Rows are points. Two turns around zero, p and q, are shown by what they do to some points. Where does a point land after both, in the order given? Backwards means that the second turn is done in reverse. Each puzzle has new turns, and all numbers are rounded.
In the rows, 128 means zero.

Turn p:
[ 61 196 113] -> [ 47 151  80]
[129 112 116] -> [136 110 126]
[157 144 131] -> [150 152 122]
[157 101 113] -> [166 109 129]
[152 114 165] -> [148 144 167]
[112 101 129] -> [121 101 143]
Turn q:
[105 138  88] -> [122  96  94]
[ 82 130 151] -> [ 99  97 158]
[148  92 118] -> [170 131 131]
[177 152 155] -> [121 188 130]
Where do these land?
p, then q backwards: [152 120  84] -> [133 109  81]
p, then q: [109 144 132] -> [113 108 126]
p, then q: [120 151 198] -> [ 59 139 153]
q, then p: [130  97  98] -> [170 119 127]

Turn p:
[141  98 130 143] -> [146  99 139 125]
[154 114 185 102] -> [183 142 110  93]
[172 109 111 179] -> [153  97 183 153]
[119 107 173 113] -> [149 126 109  84]
[ 97 168 100  97] -> [ 84 160  98 149]
[110 136 109 103] -> [107 134 101 141]
[102 165  89 159] -> [ 73 139 156 152]
Turn q:
[122 115 117 143] -> [129 111 125 144]
[109 157 109 140] -> [108 137 154 151]
[166 109  99 153] -> [159 129 100 167]
[147 125 174 127] -> [161 130 134  92]
[ 97 129 213 118] -> [137 104 169  51]
[167 140  91  82] -> [114 182  83 136]
[ 88 121  93 133] -> [ 88 104 130 155]
Where do these land?
q, then p: [129  93  50 172] -> [104  67 198 135]
p, then q: [135 119 165 151] -> [135 148 111  92]
q, then p: [112 126 132  89] -> [102 133  95 128]
q, then p: [146 146 135  88] -> [110 164 110 145]
p, then q backwards: [118 156 159 141] -> [130 160 150 105]

Turn p:
[132 127 120  96] -> [ 97 137 118 127]
[149 151 118 168] -> [164 140 144  97]
[133 156 159 112] -> [119 157 154 148]
[ 89 112  56 118] -> [128 120  46 111]
[140  81 117 153] -> [135  77 127 106]
[125 139 197 120] -> [123 136 177 177]
Turn q:
[ 76 107 146 150] -> [109  76  98 128]
[108 127 161 169] -> [ 86  92 131 140]
[164 109 138  94] -> [171 133 160 134]
[142 154 118  99] -> [141 157 140 102]
[117 100 132 160] -> [116 104 113 160]
[161 172  73  96] -> [145 206 125 103]
Where do these land?
q, then p: [144  78  86 131] -> [162 130 140  71]
q, then p: [107 108 151 159] -> [142  86 110 135]
p, then q: [152 164 125 144] -> [128 140 163 100]
q, then p: [105 147  73 156] -> [148 162  75 111]
q, then p: [125 169 167 119] -> [ 98 128 131 177]
q, then p backwards: [172 130 162  88] -> [162 146 165 170]
p, then q: [ 93 100 132  99] -> [113 122  84 154]

Turn p:
[117 104 170 151 139 171] -> [116 132 171 128 175 101]
[141 151 136 128 149  91] -> [126 139  91 136 108 102]
[120 162 140 149 141 170] -> [131 176 136 119 163 127]
[156 171 152  74  88 113] -> [145 143 126  68  68 114]
[148  85  92  76 142 132] -> [183  71 125 131 124 140]
[ 62 147 148 173 140 145] -> [ 71 157 120 122 185 135]
[154 116  96 111 123 104] -> [151 106 116 145  94 141]
[125  88  90 163 103  99] -> [101  99 137 177 108 163]
Turn q:
[106 117 114 166 133  85] -> [163 163 134 158 119 101]
[156 112  94 156  95  91] -> [170 111 165 171 114 126]
[137 193 159  93 147 111] -> [150 100  82  68 125 114]
[109 137 166  94 106 131] -> [109 128 117  90  89 138]
[103 118  95 108 160 147] -> [ 92 131  97 156 145 113]
[102 130 106 116 153 121] -> [117 135  97 146 131 105]
[ 94 111  98 166  79 130] -> [141 161 137 180  99 164]
[181 121 183  88 164 171] -> [ 81  94 151  57 169 124]
[164 114 137 164 115 165] -> [130 129 171 126 160 167]
Where do these land?
p, then q: [113 114 114  75 158 157] -> [ 96  89 152 132 159  95]
q, then p backwards: [104 138 157 113 139 162] -> [ 88 162 133 126 116 120]
p, then q: [117 132 139 186 101  73] -> [145 187  98 153  93 158]
q, then p: [124 122 133  88 149 165] -> [115  99 105 114 162 152]
p, then q: [144 128 126 200 151  83] -> [187 182 115 162 130 144]
q, then p backwards: [109 158 109 104 140 129] -> [115 137 117 117 154  94]
q, then p: [153 150 143  66 154 148] -> [136  56 110 119 146 146]
q, then p backwards: [128  94 132 149  84  97] -> [181 120 125 142  92 137]
q, then p backwards: [158 116  99 171  75 138] -> [154  92  76 147 106 162]

Turn p:
[153 125 175  81 161 170 139 104] -> [151 162 148  61 138 135 165 105]
[108  91 109 147 116 114 121 136] -> [ 97 118 141 149 126 102 111 145]
[ 86 143  93 172  72 143 142 153] -> [ 83  89 108 154 140 161  70 135]
[156 133 145 181 111 106 103 157] -> [136  71 146 163  94 133 136 116]
[ 87 131  92 142 104 122 111 202] -> [ 99 127 140 172  93 161  71 161]
[155 141 140  79 150 118 171 102] -> [144 164  86  89 125 122 169 124]
[166 114 127 114 152 129 145 108] -> [142 130 121  99 131 110 166 144]
[138 139 111 148  75  98  63 134] -> [163  86 132 168 105 102  74 117]
[ 91 158  99 158 151 129 113 140] -> [129 134 134 179 155 160 116 145]
[144 114 135  97 161 161 146  89] -> [139 153 132  77 161 118 158 133]
[125 118 183  91 156 119 153  84] -> [125 173 123  97 139 104 174  83]
Turn q:
[ 91 102 153  92 135 103 164 161] -> [ 92 144 145  78 157 104  92 122]
[168 132 121  91 139 139  84 126] -> [163 149 135 166 151 160 117 107]
[112  78 131 102 168 115 158 139] -> [131 126 134  86 186 101 110 133]
[137 132  77 181 103 100 145 167] -> [123  98 108 156  88  88  91 173]
[162 144 167 136 143  90 133 106] -> [141 135 186 140 121 105 156 119]
[141 165 130  84 141 175 158 114] -> [139 186 129 110 136 171 149 157]
[131 131 125 110 104 134 144 100] -> [130 161 110 123 119 120 147 121]
[131 124 138 174  80 187  84 134] -> [150  90  92 127  67 174 128  98]
[ 78 145 110 182 139 109  82 105] -> [ 83  63 112 165 127 130 163 123]
Where do these land?
p, then q backwards: [146 146  86 127 181 100 181 109] -> [118 147  69 127 145 157 154  70]
q, then p: [148 117 225 118 144 167 103 127] -> [150 140 132  37 150 117 149  78]
q, then p: [105 134  71 134 130 108 141 121] -> [106 131 127 178 120 137 123 164]
q, then p backwards: [135 133 140 122  80 119 147 158] -> [116 111 137  88 100 115 118 155]
q, then p: [105 148 128 116  83  97 107 140] -> [119 121 122 164 163 120  95  99]
q, then p: [105 114 181  94 106 218 110 127] -> [165 154 114  43 182 139  95 135]
q, then p: [140 132  96 172 120 116 142 101] -> [ 96 101 103 144  96 118 131 151]
p, then q: [132 135 155 115 140 133 107 100] -> [145 149 153 135 133 120 157 130]
p, then q: [162 130  61 133 134  98 116 147] -> [147 101 129 143 102 112  60 143]
p, then q: [107 144  87 164 167 125 139 155] -> [128  81 127  99 109 154 107 167]
p, then q backwards: [122  75 178 113 124 127 115 124] -> [122 125 183 126 108  84 148 122]
